Rows are points. Two turns around zero, p and q, are shown by what they do to some points. Write where each new point lands after one turn and then the other. Backwards means that the second turn is done in reverse. Each puzzle has new turns, and all numbers are rounded.

Turn p:
| 31 | -7 | => | 31 |  8 |
|  15 | -27 | => |  25 | -17 |
| -47 |  34 | => | -57 |   9 |
Turn q:
|  4 | 20 | => | 20 |  4 |
| -13 |  34 | => | 26 | 25 |
|  31 | -62 | => | -45 | -53 |
| -22 |   8 | => | -1 | 23 |
Where do these land?
q, then p backwards: | -36 |  33 | => | 35 | 34 |
p, then q: | 20 | 13 | => | 24 | -3 |
p, then q: |  16 | -46 | => | -18 | -45 |

Turn p:
|  15 |  36 | -15 |  -2 | => |  24 |   3 | -22 | -26 |
| -16 |  70 |  65 |  30 | => |  57 |  14 |  66 | -50 |
|   0 | -22 |  -3 | -31 | => | -37 |  -4 |  -9 |  -1 |
|  47 | -22 |  -4 |  -5 | => |  -8 | -47 | -20 |   5 |
|   0 | -23 | -15 |   6 | => |  -8 |  -3 | -10 |  25 |
| -46 | -40 | -28 |   1 | => | -29 |  37 |  -5 |  48 |
Turn q:
| -43 |  45 | -38 |   6 | => | -36 |  11 | -29 | -55 |
| 65 | -4 | 13 |  5 | => | -9 | 17 | 29 | 57 |
| -18 |  22 | -13 | -29 | => |   5 |  27 | -23 | -23 |
| -48 |  18 |  33 |  -7 | => |  25 |   1 |  16 | -54 |
|  19 | -68 |   1 |  10 | => |  22 | -47 |  -6 |  49 |
|  26 | -13 |   4 |  14 | => | -7 | -9 | 13 | 28 |
Where do these land?
q, then p backwards: |  18 | -25 |  41 | -32 | => | -12 |  14 |   1 |  58 |
p, then q backwards: |  26 |  14 | -18 |  12 | => | -19 | -25 |  -6 | -17 |
p, then q: | -14 |   0 |  44 |  -1 | => |  34 |   5 |  29 | -10 |
p, then q: |  24 |  22 |  12 | -37 | => |  35 |  13 | -34 |   0 |
p, then q: |  21 |   9 | -37 | -24 | => | -15 |   3 | -47 |   1 |
p, then q: | -51 | -21 | -64 |  13 | => | -79 |   4 |   7 | -32 |
p, then q: | -22 |   0 |  22 |  68 | => | -14 |   0 |  67 |  31 |
